Every row gives one point. Each copy is the shape, with its points in the same order, stretched, turned, moved and blurred by noise. Say if it was mirrored as well.
In the rows, 128 means zero.

Shape:
[[187 118]
 [168  99]
 [128 105]
 [124 119]
 [107 116]
 [ 87 165]
 [ 81 176]
 [112 115]]
Copy 1:
[[118 193]
 [136 176]
 [144 133]
 [136 124]
 [141 106]
 [112  79]
 [105  69]
 [141 113]]
Copy 1 is: only turned
Copy 2 (8 x 2):
[[109 154]
 [100 140]
 [117 116]
 [131 119]
 [136 106]
 [191 113]
 [199 113]
 [138 110]]
Copy 2 is: mirrored

Shape, 6 rows:
[[138 137 122]
 [150  83  82]
 [ 90 131 155]
 [103 144 131]
 [116  96 144]
 [147 184 129]]
Copy 1 (6 x 3):
[[103 110 115]
 [ 73 128 157]
 [159  99 160]
 [127  92 140]
 [144 125 165]
 [ 95  96  67]]
Copy 1 is: mirrored
Copy 2 (6 x 3):
[[132 136 135]
 [ 52 153 152]
 [151  85  99]
 [152  99 125]
 [108 116  93]
 [193 142 151]]
Copy 2 is: only turned

Shape (12 x 6):
[[107 109 133 132 166 165]
 [142 135 119  95 173 105]
 [ 22 147 129 113 153 115]
 [147 130 120 143 108  84]
 [148 144 111 158 112 139]
 [125 116 143 103 130  95]
 [ 29 117 133 128 110 108]
 [137 137 122  91 116 156]
 [136 144 127 168 120  80]
 [132 117 108 164 203 106]
 [138 106 102 113 136 102]
 [128 134 137 167 155 113]]
Copy 1 (12 x 6):
[[102 139 140 162  99  84]
 [139 140 118 174 130 151]
 [ 65 121 180 167  76 122]
 [162 125  94 129 102 178]
 [172 111 131 120  95 126]
 [126 138 101 141 127 168]
 [ 67 142 153 131  73 143]
 [151 137 147 105 146 137]
 [161 102  98 148  79 161]
 [125 136 108 218  68 109]
 [137 166 108 144 120 163]
 [138 105 107 174  79 116]]
Copy 1 is: mirrored
Copy 2, 12 rows:
[[161 103 119 112 129 131]
 [145 133 132 133  85 108]
 [ 56 156 113  44  83 139]
 [100 140 119 162 109 176]
 [112 104  98 163 127 160]
 [114 135 137 134 108 149]
 [ 38 156 128  73 126 177]
 [116  82 134 139 142 106]
 [101 145  99 148  89 195]
 [171 178  91 131  76 163]
 [120 151 127 155 126 144]
 [139 135 105 132  86 178]]
Copy 2 is: only turned
Copy 3:
[[119 115  96 108 112 113]
 [ 93 124 156 113 133 160]
 [123  49 131 149  68  95]
 [116 164 183 161 128 134]
 [112 156 128 163 154 122]
 [130 131 181 121 115 131]
 [159  84 143 163  57  87]
 [138 116 135 129 163 135]
 [ 93 162 173 164 116 114]
 [ 66 158 120 131  98 147]
 [126 151 156 143 117 167]
 [ 88 145 139 134 114 106]]
Copy 3 is: only turned
